Each row of a before or after table is a point. One or more steps were done to the points. Then noise was added and the rows were shuffled. The steps act on columns, c1 being the first. Write out the steps. A step turns or swaps two columns, mirrors them in a line or flattens them onto one, adds a multiple of one to another, or multiplies or shifts one. Angles are multiples of 10 degrees, from the lower column toward the higher: turns from -170 to 170, lines from 10 to 170 but not 90. Use the fewest steps. Two steps may share a column if one is a turn and the other turns, adds or multiplies; they go together, in the order done. Otherwise the lowest column goes first.
In the rows, 128 means zero.

Before:
[[ 91 153  84]
 [103 113 127]
 [120 112 145]
 [149  96 147]
 [115 102 117]
 [126 159 198]
 [140 115 132]
 [156  73 132]
 [147 164 158]
 [139 194 161]
 [116  91  78]
 [130 108 127]]
After:
[[128  74 125]
 [118 163 163]
 [136  88 140]
 [155  61  83]
 [108  86 111]
 [137  59 157]
 [128 123  70]
 [ 80 131 182]
 [118 140 163]
 [143  44 148]
 [112  82 137]
 [128  72 111]]
Steps: turn c1 and c3 by 40 degrees; shift c2 by -30

Before:
[[138 109 131 142]
 [131  75 108 171]
 [128 134 106  79]
 [156  92 117  82]
 [146 160 174 110]
 [110 125 154 174]
 [ 80 153 146  91]
 [ 97 123 108  73]
 [107 136 123 138]
 [189 118 130 122]
 [111 208  95 128]
 [125 129 129  95]
 [104 161 113 117]]
After:
[[ 69 143 143 107]
 [145 116 141 135]
 [171 103 117 104]
 [ 83 124  96  87]
 [134 122 135 189]
 [113 103  77 151]
 [ 79 150 133 135]
 [170 119 185 123]
 [112 157 106 106]
 [ 95 127 127 131]
 [134 137 123 106]
 [124 195  75 111]
 [ 86 119 165 163]]
Steps: mirror c1 and c4 in the line at 40 degrees; mirror c2 and c3 in the line at 150 degrees

Before:
[[ 72 177 131 113 162 142]
 [ 77 117 114  95 107  93]
 [ 70  90 119 124 110  72]
 [141 112 162 136 155 157]
 [146 135 167 162 142 136]
 [ 61 100  89 118 103 113]
 [161 100 121 174 147 123]
 [ 77 121 104  75 132 107]
 [105 183 137 110 100 160]
 [165 145 141 143 173 121]]
After, 10 rows:
[[111 112 100 136 155 159]
 [102 143 127 145 175 123]
 [133 185 112 109 101 159]
 [131 100 146 173 145 124]
 [197 102 141 118 102 112]
 [159 117 123  95 107  93]
 [146 120 133  78 129 108]
 [122 135  98 163 143 135]
 [171 177 105 110 163 142]
 [183  89 117 124 112  71]]
Steps: turn c1 and c3 by 160 degrees; add 0.7 times c4 to c1

Before (9 x 9):
[[105 133  76  96 130 110 143 129 137]
 [171 149 126 113 159 150 169  99  96]
 [ 96 118 114 134 151 130 170 138 131]
 [136 121 167 157 110  68 172 162 136]
 [136 140  75 131 159 151 162 131 150]
 [161 124  86 132 165 139 154 126  86]
 [138  97 152 118 148  72 142 152 142]
 [188  96 111  71 134 165 112 140  85]
 [160  93 154 135 119 103 125 118 118]]
After (9 x 9):
[[160 141 138 113 145 132 182 138 127]
 [159 139  81 107 149 155 166 117 115]
 [ 89 128  77  86  87 104  28 161  76]
 [107 141 142 107 130 125 129 161 188]
 [183 132 104 107 105 134  95 126 150]
 [ 96 154 153 159 139 116 219 145 189]
 [129 127  73 106 155  92 163 133 104]
 [ 90 107 128 141 132 109 135 159 146]
 [ 99 106 103  92 137 110 150  98  98]]
Steps: mirror c1 and c3 in the line at 110 degrees; turn c2 and c8 by -70 degrees; add 1.5 times c4 to c7; turn c4 and c5 by 50 degrees; turn c6 and c9 by -70 degrees
